Each row of a before or after table is a point. One or more steps were done to the points. Then noise was added and the rows were shuffled. The steps act on how far a point lies along the listed directions, d1 being the first. Write out the steps. A step turns or swaps two directions, mirrors them in a line or flattens them onto one, adds a multiple of one to another, or multiplies one. Angles are multiples of 10 degrees, from the lower direction toward the higher: turns from -170 to 170, lines from 10 to 170 but not 90. Use the fewest steps. Two steps may share a direction if one is a turn and the other turns, adds or multiplies; they go together, in the order done. Otherwise the lowest direction goes first.

Directions:
(1): [17 56]
(2): [-56 17]
Before, 11 rows:
[35 -5]
[0 -42]
[-6 12]
[30 51]
[7 43]
[43 0]
[13 34]
[-15 26]
[14 -12]
[24 -1]
[47 56]
After (11 x 2):
[25 33]
[18 -55]
[2 27]
[25 -59]
[-4 56]
[12 -39]
[13 30]
[-5 -61]
[3 -34]
[7 51]
[36 14]
Steps: add 1.5 times d2 to d1

Directions:
(1): [10 54 -28 -40 3 17]
(2): [52 -10 -3 -3 50 -19]
(3): [15 -30 -60 14 -15 23]
Before:
[-7 -16 28 2 11 -10]
[-25 11 17 -4 -14 -2]
[21 -2 -14 -4 10 19]
[-3 5 16 -1 -1 6]
[35 15 -60 -9 -6 35]
[4 14 -2 -11 -12 11]
[-2 21 -18 -12 -4 -2]
[27 -11 7 1 11 -9]
[-18 15 57 -2 17 -23]
[-10 14 -40 -10 -21 26]
[7 16 -21 -18 11 -3]
After:
[32 40 59 -17 42 -25]
[-3 -2 23 0 -7 1]
[-5 -8 0 6 -11 10]
[-11 3 21 3 -3 -18]
[-15 23 37 -14 9 -7]
[-32 -12 -3 13 -32 11]
[-4 -20 -23 -1 -11 19]
[-31 -43 -30 33 -39 21]
[22 8 18 -11 25 2]
[-6 -5 22 -1 17 -27]
[30 -5 -6 -4 9 -2]
Steps: add 0.7 times d3 to d2; turn d1 and d3 by -130 degrees

Directions:
(1): [-44 35 -2 -8 38 11 31 -22 -45 19 28]
(2): [-27 -14 4 -50 -10 6 33 1 60 31 11]
Before (13 x 11):
[31 -9 2 13 -20 4 -17 8 9 -19 -15]
[7 -5 2 -9 -12 4 2 -1 22 3 1]
[21 -5 7 18 -13 -5 -35 7 0 -19 -11]
[-1 -10 1 -19 -14 -12 6 9 36 3 -4]
[11 -5 -2 -10 -8 2 0 5 24 4 -4]
[8 -19 -3 -6 -29 11 4 16 32 6 -4]
[-7 4 -4 -23 8 -1 17 0 33 21 9]
[-12 -9 2 -21 -7 -2 4 6 35 4 9]
[-26 23 4 5 16 -2 7 -8 -26 -3 2]
[32 10 -5 36 -7 -14 -27 13 -28 -39 -25]
[-2 15 -2 15 14 -4 3 -6 -26 -2 -2]
[47 -3 1 36 -11 -9 -48 3 -28 -33 -25]
[30 3 -6 22 -7 5 -16 18 -5 -27 -29]
After:
[27 -1 5 32 -11 -5 -45 6 -16 -27 -14]
[14 -3 -2 -2 -6 2 -5 5 15 -2 -7]
[56 2 -1 53 -8 -12 -60 3 -50 -44 -29]
[4 -7 3 -9 -12 -12 -1 10 25 -2 -7]
[-6 12 -2 7 13 -3 8 -5 -17 3 0]
[-10 -7 3 -17 -6 -2 1 6 30 1 7]
[-8 4 -4 -24 7 0 19 0 35 23 9]
[40 -5 1 29 -16 2 -28 8 -11 -29 -19]
[10 -4 1 -4 -11 3 -2 -1 15 -1 0]
[39 12 -7 48 -5 -15 -35 13 -42 -46 -27]
[37 6 -7 36 -4 4 -26 17 -21 -34 -32]
[-34 19 5 -11 13 1 16 -7 -8 7 7]
[16 -14 -4 8 -26 10 -4 17 16 -2 -7]
Steps: add 0.7 times d1 to d2

Directions:
(1): [3 9 2 0 -8 -8 -35 -10 6 -3 -16 15 12 -51 -30 -15 18 -6]
(2): [20 -1 4 40 2 -31 44 -1 -5 11 -12 8 7 -10 7 -22 7 -14]
(3): [20 0 3 -4 9 -45 -13 -23 -15 -11 27 -13 24 19 -20 13 -4 15]
(4): [14 -30 -19 -20 0 -5 14 -2 -33 12 3 24 -25 -26 -8 28 -13 0]
(5): [10 -13 -16 11 14 13 -4 -29 34 6 18 10 4 -9 2 -20 -47 3]
(6): [12 -14 5 1 -10 17 19 15 2 -60 24 12 17 -14 2 0 6 2]
Before:
[9 -18 -7 -14 -13 5 -15 -8 -4 11 -6 13 -12 -21 -11 3 -13 2]
[-12 21 11 19 12 -37 8 -3 -29 35 -12 -19 8 35 3 4 25 1]
[-30 29 19 15 2 22 -40 -3 55 -25 7 -25 37 27 9 -39 -10 5]
[8 -7 -8 -25 5 3 -30 -3 -9 16 8 3 -3 -21 -15 20 -12 -1]
[-7 12 7 7 3 23 0 4 9 -11 10 0 4 29 11 -9 -8 6]
[33 -10 -16 15 11 -53 27 -21 -7 20 1 10 14 -9 -19 2 -2 -4]
[0 -2 5 -20 -4 1 -19 5 -17 -10 2 -3 -8 1 -6 16 4 3]
[38 -12 -2 45 10 -29 45 -8 -4 22 2 13 -2 -26 17 -20 -15 -18]
[-2 -14 -8 3 2 2 14 -3 -7 6 -8 6 -5 -6 -2 8 -13 -13]
[2 -8 -14 -11 12 5 -5 -9 -12 27 7 -2 -24 11 -6 9 -27 4]
[2 8 1 3 1 8 -24 -10 12 -7 15 -18 9 -7 -4 -10 -12 4]
[-5 0 2 6 -3 -2 -2 0 -1 7 -2 -9 2 -2 -2 -16 4 -6]
[4 -11 -6 10 8 -18 20 -3 -11 6 -4 5 -13 -29 -8 -9 -13 -11]
[5 1 -4 1 17 -20 -2 -17 5 49 -23 1 -5 -25 -13 -10 -25 -4]
After:
[-1 -33 -22 -47 -10 4 -15 9 -49 7 -1 32 -28 -42 -20 46 -10 5]
[-7 6 8 10 2 -7 -6 -4 11 0 -11 -10 15 -1 -4 -7 -3 -14]
[-8 -7 -2 -10 -6 6 -10 -1 -10 3 5 -10 -3 3 -4 -2 1 -1]
[9 -4 -1 -6 -11 -5 1 13 -26 -2 4 -5 -9 -25 -5 13 12 -1]
[6 4 19 11 -14 -23 8 1 -8 7 -18 -9 7 7 2 -10 16 -4]
[7 -8 -9 -7 4 16 -10 -10 -8 9 -2 26 -8 -20 -10 -1 -13 0]
[16 -7 4 17 4 -5 26 3 -5 -6 2 2 -8 4 10 -4 -9 -6]
[-1 -8 -7 -7 21 -3 -17 -31 1 -12 40 -5 25 30 -4 14 -32 25]
[22 7 14 19 4 -27 25 15 -11 1 5 -4 16 3 3 1 16 -11]
[-4 21 12 -8 -3 0 -14 9 26 -44 18 -19 36 25 -11 1 24 5]
[0 22 23 -11 8 -35 -14 3 -12 -1 -6 -30 27 16 -19 5 13 9]
[-18 38 22 -8 -3 22 -59 7 27 -16 3 -31 18 8 3 -9 21 2]
[17 10 5 21 9 -26 -1 -12 -4 4 1 -3 14 -5 -20 -21 6 -4]
[-24 19 19 8 4 -7 -11 10 10 -15 -1 -27 4 8 -2 -14 9 -5]
Steps: turn d1 and d5 by -120 degrees; turn d2 and d4 by -140 degrees; turn d3 and d6 by 70 degrees
